Each wall is flat, endless, passes through zero and stands at right angles to its row. A trip goes straight from one point to another. Which walls does it cross, in order?
In the rows, zero is written as 128.

Walls:
(1): [112 116 151]
(2): [163 114  77]
(3): [167 167 145]
(4): [118 136 130]
(5): [165 116 118]
(6): [83 25 97]
(7): [ 71 135  81]
(8): [133 191  94]
Trips:
[ 81 130 116] to [141  97 117] => 8, 2, 4, 5, 1, 7
[128 151  81] to [123 122 177] => 5, 2, 1, 7, 8
[126 149 112] to [ 81 108 113] => 3, 6, 2, 1, 8
[199 142  97] to [116  90 153] => 8, 6, 1, 3, 2, 5

Walls:
(1): [156 121 124 114 173 161 169  66 142]
(2): [ 70 178 132 172 128 146 106 203 148]
(3): [ 87 146 130 156 154 105 143 119 125]
(4): [137  74  91  89 122 112 169  41 133]
(5): [ 65 146 170 141  99 164 128 107 171]
(6): [150 153 128 111 126 176 140 244 115]
(7): [126 196 192 130  99 107 136 118 205]
Trips:
[150 150 166 158  51 112  58 204  93] to [181 132 145 118 103 136 134 141 180] => 5, 2, 1
[157 139 139 158 144  83 151  99 116] to [ 95 123 100 172 110 122 142 115 162] => 5, 2, 1
[ 91 207 138 144 116 154  85  96 138] to [143 177 177  89 116  57 141 164 133] => 6, 5
[119 119 112 144  45 182 102  89 112] to [155 104 165  81 150 159  72 107  96] => 1, 5
[164 138 137 136 114 120 146 134 125] to [108 130 164 139  86 131  91 165 165] => 1, 2, 5
[135  92 125  77 144 103 134  55 101] to [175 103  89 100 116 179  93 163 148] => 6, 4, 1

Walls:
(1): [120 170 143 196 104  70 161 111 150 124 123 137 149 170  82 121 121  85]
(2): [140 139 142  95  94 126 163 149 171 115 189 122 154 110 144 133 130  91]
(3): [167 103 188 118 113 138 141 161 153 109 134 175 125 140 161 197 159  99]
(4): [161 128 165 149 102 123 125 137 159 137 152 126 141 170 138 118 137  80]
(5): [147  88 142 117 103 159 149 137 150 151 117 104 174 145 100 110 139 137]
Trips:
[139  98  94 165  76  98 127 134 122 172  98 119 159 102 119 211 131 110] to [144 117  82 138  59 153 130 139 146  65 194 102 121  42 158  45 160  89] => 2, 1, 3
[ 85 128 108 167  92 115 127 104  92 173 103 116  78 146  85 162 174 153] to [174 153  83 114  87 155 125 151 110 143 130 174  86 140 107 124 147 137] => 1, 3
[ 91 135  93 159  46 174 137 160 112 148 157 114 137 144 192 138 138 103] to [135 109 101  76 163 134 100 134 138 109 120 116 123 127 127 106 129 167] => 3, 4, 2
[142 166 158 148 135  67 141 100 140  98 111  99  96 123 153 103 113 148] to [157 117 136 133  85 123 168 146 152 163 117 190  87 139 106 123  72 136] => 3, 2, 5
[ 73 147 156  82 155 133 124  98 159  62 128 107 134 137  41 156 125 122] to [140 118 138 111 138 117 101 124 148 118 103  94 151 121 110 115  73 144] => 2, 1
[146 166 162  94 172 131  60 141 142 132 146 116  98 150 138  85 119  76] to [145 139 142   7 146 130 212 173 161 111 117 177 147 134 141 114 121 112] => 3, 5
[109 101 175 100 148 154 102 111 151 147  96 100 162 108 179 134 168 124] to [ 93  70  89 101 133 137 140 100 153 136 161 107 122 152 160 122 156 136] => 4, 3

Walls:
(1): [145  94 141 166 112 138 137 160 176 120  93 125 220 147  49 142 117 135
 140 135  65 135  25 179 136 130 141  84  82  96 140  98 112 133 142 150
 143 118 168 154  68 112 126 176 169  95 115 130]
(2): [177 107 123 119 112 135 183  72 156 164  77 102  79 129 117  91 131  95
 111  79 126  80 201 169 147  88 115 163 149 142 114 138 175  87 148 139
  97 151 107 166 149 132 152 129 118  57 148 131]
(3): [108  77 124 119 168 178 141 138  71 112 132 148 119 148 147 173  26 152
 112 172  90 185 164  86 143 126  99  92  86 128 126 145 116  74 158 127
 130 123 100 106 141 175 143 118 178 153 191 149]
(4): [127 110  90 110  96 161 206 146 115 180  93 156 137 114 118 182 138 151
  75 187 117  96 123  93  99  77 137  92 105 143 143 159 141 183 119 114
 144 165 130 123 145 136  92 136 120 100 137  68]
(5): [122 179 160 135  96 132  79 110  55 154  91  93 124 111  43 187 200 162
 178 172 135  95  56  89 180 127  96 107 102 150  90 135 178 117 144 121
 109 114  86 128 151 140 209 155 116 161 199 109]
(6): [170 122 146 128 119 133 128 110 138 159 112  95 157 125 162 151 128 157
 187 134 157 163  58 142 129 156  48 183 115 135  49 106  96 149 194 183
 134 170 103 143 130 168 117 138 153 154  99 132]
(7): [ 88 140 117 150 138  64  97 152  50 114 154 212 127 116  79  73  90  90
  94  41 111 142 145 146 106 156  86 142 107 107 120 132 150 164 135 140
 120 136 128 101 130 188 170  94  79 133 103 190]
(8): [114 159 136  79 170 127 157 181 127 113  90 115  90 127 111 143 155 184
 175 145  90 119 114  87 161 125 146 137  88 114 143 137 177  95 119 140
 131  88 157 116  94 171 167 125 128 148 125 110]
Trips:
[139 108  84  64  87 171  66 143  94 102 105 133 141 138  99 114 138  59
 150 112 129  95 103 175 107 126 112 161 129 166 118 123 173  98 138  56
 123 142 101 125 152  97 121 117 143  73  93 135] to [106 136 166 155 199  83 144 129 182 119 130 192 126  80  91 116 136 157
 127  63 123 224 163 128 170 130 183 106 168 142 171 112 172 117 123 131
 173 130 140 161 131 182 123 150 132 179 123 142] => 5, 8, 2, 3
[181  94 100 144 132 190 135  76 132  55 130 135 142 124 173 144 129 103
  79 109 151 183 111 108 149 177 115  88 137 154 154 101 144 163 143 135
 127 149 150 127 118 140 186 114 136 118 101  70] to [158 151 104  96 151 140 118 167 116 173 181 106 146 127 131 132  90 157
 168 140 198 185  86 158 113 183 127 115 107 162 182 142 127 184 171 144
 100 206 129 110 120 126 110 120 104 134  88 111] => 7, 3
[115  99 160 110 172 128 119  62 133 121 107 189  83 165 107 106  78 148
 160 144 100  98 171 121 149 114 156 138 209 133 172  79 153  87 181 115
 161 113 140 127 129 134  91 116 127 126 126 128] to [175 155 115 121 119 176  89 135 156 106 146 125 113 136 176 119 153  87
  82  98 136 158 116 111 100 198 116 115 153 158 126 172 190  99 175  57
 141 119 203 110 130  82 152 120 126  84 114 113] => 8, 3
[153 179  98 151 143 118 138  98  92 188  88 116 107  84  23  35 129 175
 130 121 167 163 161 142 102 101  89  94 156 146 123 119 129 183 168 122
 123 168 117 145  53  59 126 136 145 159 120 100] to [127  18 164 168 160  90  75 123 138 131  80  86  80  92 141 119  86 107
 143 168 165 108  77 103 161 119 179 132  84 179 114 130 126 121 133 120
 140 125  91 161 125 108 142 178 110 115  63 170] => 4, 7
[110  84  95  91 116  76 110 202 131  38 147 162 150 144  66 105 121  68
 194  84  82 181  90 125 159  91  96 154  57 156 125  69 115 168 129 115
 169 182  90 166 152 165 111 133 131 139  99 117] to [158 201  98 162 139 121  95 142 121 167 149 124  41 110 157 197 124 159
 149 107 135 187 117 136  94 132 114  75 110 191 162 140 126 177 173 114
  89 142 110 151  92 120  90 171 131 114 138 142] => 5, 8, 4, 1, 7
[116 103 142 165  95 160 119  99 107 150  98  79  93 134 127  96 129 144
 228 134 105  90 130 144 113 190  88  98 109 129 127 133 124  93 128 137
 114 177 133 181 133 151 149 110  98  46  83  85] to [166 100  83  76 131 179 145 113  88 125 143 127  84 133 138 104 120 158
 102 106 104 166 122 125 128 143 103  73  69 111 114 165 162 106 188 125
  44 103  80 122 147 211 101 104 108 152 100  78] => 3, 4, 1, 7
[105 136 170 150 117 129 155 133  70 147 118 125 132 222 132  89 123  82
 197 122 101  53  97 187 143 148  76  39 121 145 140  71 175 124 153 108
 121 148 132 121 123 132 174 172 133 141 178 186] to [158 132  52 106 209  43  66 149 118  79 126 167 141 109 185 138 181 163
 159 143 110 129 185 131  70 127  98 111 145  84 135 140 129 170 148 169
 104 115 175 117  93 136 127 150 105  96 113  89] => 6, 3, 2, 5, 1
[ 89 196 105 114 144 178 112 129 124 128 124 153 107   9 129 158 101 128
   9 132 150  78 149 112 116 119 171 179 121 126 147 119 126 190 134 155
 112 128 148 139  72 169 135 129  83 124 196  83] to [ 97 118 110 143 175  70 144 100 128 170 135 164 130 106 135  90 148 178
 113 163 173 131 118 160 193 116  98 126 131 116 120 135  88  88 143 168
 126 150 141 128 132 123  98 140 160 141 190 188] => 3, 8, 6, 4

Walls:
(1): [ 99 119 153  96 130  62 135 161  90 168 182 151 102 156 134  90 122 104
 100 167  99 103  92 142 116 109 151 166  89 124 127 111 103 109  87  98
 101  91 131 173 114 146 122 116 146 148 101 132]
(2): [ 78 169 134 102 100 110 103 151 160 161 138 162 101 126 150 178 158 145
  69  79 128 159  77 170 138 122 139 195 143 129 159  76 113 197 110 162
 177 131 128 181 149  70 103  89 176 118  35 143]
(3): [ 72 136 165 171 160 125 154  88 168 135 119  96 133 111 118 198 140 145
 128 132  82 138 135 155 126 151  97 112 146  58 119 126 178 150 141  84
 122 112  87 142 129  87 120  93  65 122 179  71]
(4): [131 136 190 183 162 112 119  79 104 121 119 132 185 156  50 192 136 160
 143 137 141 174 111  74 135  95 204 139  90 139 206 128 115 137 121  96
 136 148 119 144  67 134 127 130 167 156 124 164]
(5): [102  27 137  78 147 118  80 128 126 119 129 140 101 158 171 156 106 150
 105 157 138 135 101 125 148  83 121 136 123 135 118  76 129 147 137 173
 105 112 140  98 138 113 100 117 156  88 165 140]
(6): [117 107 124 147 141 137 108 118 141 167  89 141 154 105  69  83 109 102
 153 200 131 115 133 113  91 121 144 149 132 155  86  82 153 138 130  98
 112 120  91 135 104 110 167 189 116  90 162 110]
Trips:
[144 140  90 143 110  92 171 150  52 105 132 109 139  92  77 214 143 154
 183 140  81  80 144 117 130 151  74  77  85 132 114 165 156 179 137 124
 110  81 114  54 177  86 106 171 121 119 122 127] to [171 110 110 120 118 116 135 111  85 122 165 102 115 176 155 144  63 123
 121 116 185 179 133 133 147  88  92 172 165 133  70 125 192 123 130  67
 108 149 169 148 175 114 114 157 110 181 170  89] => 5
[102 169  95 116 110  52 150 133 102  72 145 120 151 104 127 172  58 102
 133 110 130 121 139 114 156 174 129 120 123 187 115 154 161 115 123  90
 119 152  87 149 103 108 116 219  85  89 157 163] to [158 117  82 172 112 135 108  93  94  73 123 177 120 124  84 117  69 134
 101 136 178 144 109 164 114  96 161 119  92 138 110 132 129  71 121 183
 128 183 163  63  69 146 151 159 115 125 109 128] => 3, 5
[ 98 132  90 106 130 165  76 161  82 114  89  78  82  92 105 141 106  86
 133 122 184 113 122 144  63 149 121  96 162 160 171 133  98  57 132 164
 166 156 166 164 138 160  63 103 115  83 158 125] to [112  98 124 129  98  86  37 127 160 131 147 109  93 133 117 151 146 101
 119 125 158 130 169 219 154 150 200 111 160 116 160 115 167 190 137 131
  72 154 180 114 174 133 139 135 161  86  65  96] => 2
[163 150 191 116  87  96 156 168  96 108 175 102  94  77 124 143 146 170
 208  84 117 145 118 128 165  84 138 154  99 119 127  98 148  55  81 130
  98  75 132 116 148 135 104  72 167 109 127 168] to [ 37 115 150 177 122 126 197  96 142 122 114 128 123 159  78 172 111 115
 128  85 137 178 170 156  86 107 189  98  95 133 139 171  94 110 110 152
 171 164 114 158  95  98  92 142 114 126 133  76] => 5, 3, 1
[172 185 155 127 121 177 110 160 115 138 147 137 100 107 118 159 147 124
 226  67 127  28 122 163 124 116 182 146 150 120  64 186 146 145  80 163
 135 107 172 106 171 135 125 139 139 149 167 142] to [106 162 137 175 129 169 154 129 109 109 166 116 153  87 139 173  63 101
 150  98 142 183 112 109 151 190 103 170 177 101 160 124 154 107 203 125
 173 139  82 163 116 130 169 187 166 174 146 197] => 4, 3, 2

Walls:
(1): [178 128 139 139 192 158 140  61 161 111 149  88 108 108 148 153 135  90
 103 172 138 152 182 124 188 173  79  55  59 189 134  67 105  82 190 180
 158 101 167 170 118 119 110 134 153 113 147  79]
(2): [169 161  27 101 136 134 103 140  87 173 157 211 112 153 161 165 129 111
 102 106 145  83 106 109 210 111  92 125  76 119 163 121 160  96 182  93
 132 203 109 142 195 165 104 178 142  96  54 152]
(3): [109 160 163  83  91 111  61 108 104 142 163  74  70 112 151 121 105  97
  80 123  96 100 189 152 134 162 107  90  99  94 105  87 112 132  96 120
 158 114 129 120 156 157 166 149 113 128 165 128]
(4): [148  87 156 130 109  82 140 166 152  68  80 141 149 117 163 119 134 131
 154 153 166 191  68 156  47 116 100  87 141 130 158 137 101 129  93 149
 119 127  51 125 117 172 126 106 108 143 113 146]
(5): [148 135 130 107 150  76 106 177 106 139 124 128 139  92 144 142  98 126
 119 157 108 134 130 119 170 137 125 132 144 164 153 150  98 167 173  63
  66 124 128 102 117 117 119 109 162  86 179 145]
(6): [142  91  62 142  93 160 138 101 121 113  78 181 137 171 133 133  85 100
 127 115  94  57 158 109 164 146 120 157 145 115 132 108 173 142 106 140
  91  87 147 117 182 152  69 146 156  85 186 135]
(7): [134 154 188 110 101 140 163 126  89 125  96  76 115 145 140 154  98 104
 146 149 121 193 110 140 132 147 143 166 154  87  76  82 110  70 116 109
 148 155 131 125 123 131 170 135 150  48 173 155]
(8): [ 72 128 173 173 108  50 102 149 130 165  99 154 145 142 142 127 127 134
 136 156 112  96 179 199 127 158  79 126 115 113 133 156 162 175  96  69
 126 159 120 198 159 143 133 142 109  98 127  99]
(9): [149 149  83 137 166 190  62  84 132 119 167 162 157 195 149  63 124 136
 112 126 139  85 120  99 164  48 140 131 184 135 129 154 138 159 137 150
 115 122 130 120 128 176  57 134 201  99 114 107]
(10): [ 79  96 133 164 116  62  86 150 167 102 157 169 102 110  84  45 172 103
 121 130  97 174 135 167 153 142 141 101 135 163 130  86 151 148 158 124
 131 103 107 178 133 134 133 178 129  78  79 120]
(11): [ 83 182 159 116 123 112 143 133 118 123 135 152  88 139  94 131  78  92
 162 143 132 139 122 127 146 197 121 171  93 151  98 173 133 136 183 190
 219  67 119  68 102 175 122 113 160  91 122  70]
Trips:
[127 167 155 120 159 132 169  84 195 110 117  89 128 121 136  76 146  62
 134 146 154 181 141 131 168 162  50 100 134 134 124 138 137 106 156  48
 130  81  90 128  96 123 141  97  77 123 103 142] to [103  73 174 162  75 137 113 116 101 137 126 123  93 176  72 111 146 116
 102 142 119 127  30  79  98 137  89 107 147 113 116  64  79 121 142 188
 138 135  39 132  89 109 162 136 154 107 151 141] => 8, 5, 1
[214  70 130  89 128 101  98 134  84  90 163 127  58 133 156  98 153 138
 111 156  65  68 132 117 136  80 138 123 109 105 161 131 139  99 142 138
  98 143 117 107 154 140 114 125 111 102  75 168] to [ 99  93 117  66 113 142 158 112 136 220 114  89 173 159 116  93  84 103
 102 142  96 121 103 124 135 135 166 115 154 111 166 118  82 169 196 144
 171 177 141  96 112  83 176 194 144 203 138 133] => 4, 10, 6, 9, 7, 2

Walls:
(1): [ 85 113 148 135 100 175 173 133 172  84 160 149  85 154  61  84  99 164
 105 163 134 195  72  85  73 104 172 120 155 152 121  91  71 146  20 130
 137 123  93 154  96 172  86 181 140  96 194 125]
(2): [206  88 194 126 132 144 139  93 104 110  91 150 156 120 101 154 184 128
 127 247  88 122 118 153  85 125 169 128 121 185 160  94 126 149 105 124
  90 171  76 125 121 163 121 102 171 115 107  83]
(3): [170  57 132 143 135  85 169 102 145 168 193 142 136  89 132 138 127  57
 168 130 105 124 121 152 144 166 139 109 177  84 128 124  88 138 111 155
 135 174 123 115 167 126 119 134 124 112 136 150]
(4): [133 177 124 140 132 125 125 107  77 111 124  46 136 167  87 138  97 149
 131  78 153 111 115 166 101  58 215  34  99 156 145 136 146 104  87 104
 135 167 155  87 154 115 116 152  88  90 144  96]
(5): [120 136 132 104  99  73 164 144  98 172 118 193 167 164 142 158 119 125
 171 126 155 189 174 144 120 103 109  99  95 107 136 129  88 197 108  89
 172 132 149 140 132 108  55 136 101  91 128 171]
(6): [156 132 137 128 102 102 138  97 133 148  48  88  65  98  92 110 120 144
 106 143 129 126 181  66 182 123 158  90 121  68 179 114  95  91 108 145
 128 161  86 186 193 133 130 229 122 136 134 120]
(7): [141 106  71 179 110  89 147 115 182  30 161 123 178 168 129 202  90 184
 165 142 147  72 125 154  93 153 149 162 128 125 117 120 134 108 133 120
 123  46  68  86 197 106 152 102  90 130 109  94]
Trips:
[120  95 107 143  88 113 140  79 127 137 141 104 137  95 150 187 129 142
 134  98 139 122 155 145 135 172 117 111 141  85 111  89 173  88 202 120
 126 190 128 210 164 128 125 176 200 115 150 130] to [113 135  35 149 132 154 144 170 124  70 207 132 129 144 118  89 122  76
 128  95 139 126 123 160 178 142 110 175 111  95 145  84 125  92 109  98
 170  86  74  60  77 181 128 104 135 141 109  87] => 6, 1, 3
[152 133 151 164  63 160 109  99 147 108 136 162 153 120 121 100 134 174
 134 101 120  87  81 106  70 105 153 129  77 154 145 127 114 142 193 142
 127 174 118 128 141 104 101 118 117 123 151 166] to [168  76  80 155 143 153 150 225 160 124 163 121 137 181 141  95 199  97
 183 136  94 114  94  57  94 118 132 102 129 143 100 132 146 147 117 150
 134 165  98 159 116 131 207 139 186 149 128 122] => 4, 3, 7
[ 84 183  74  87 130 162 175 172  81 135  80 119 120 152 118 144 159 212
  85 147  66 122  97 196 116  94 119 131 155 111 172 117 113 107 130 147
 160 126 172 137 132 132 106 143 121 144 142 135] to [131 203 177  80 203 116 118 100 147 151 123  97 104 150  88 173 103 125
 128  87  91 143 143 179 135  99 139 130 112 140  65 172 170 188 158 136
 114  49 138 119 134 161 128 119 130 127  79 157] => 6, 1
[203 182  76 111 155 167 100 164 123 177 123 136 171 117 146 134  88 147
 112 124  87  98 130 137 149 110 157 115 112 159 166 124 173  82 174 154
  94  89 163 153  85  70 129  99  83  88 116  97] to [104 153  80 149 151 190 142 153 174  96 122  96  88 116 156 132 154 151
 102 109  77  58 161 197 142  74  83  99 101 159 181  54  89 128 146 103
 144  97  96 107 107 130 196  93 158 161 131 184] => 4
[187 158  90 112 223  84 101  92 109 160 182  20 120 173  85  89 190 139
  80 146 124 132 119 165 142 130 179 144 130 113  99 116  95  87 116 121
 102 111 151 121 129 132 189 144 158 165  48  79] to [134  96 121 120 120  99 230 138 113 120 119 129 115 174 169 160 137 113
  93 167  96 120 153 129 144 125 115 146  90  82 100 124 129 132 176 140
 154 140 109 102 131 135 119 184 141 143 186 104] => 3, 4, 5
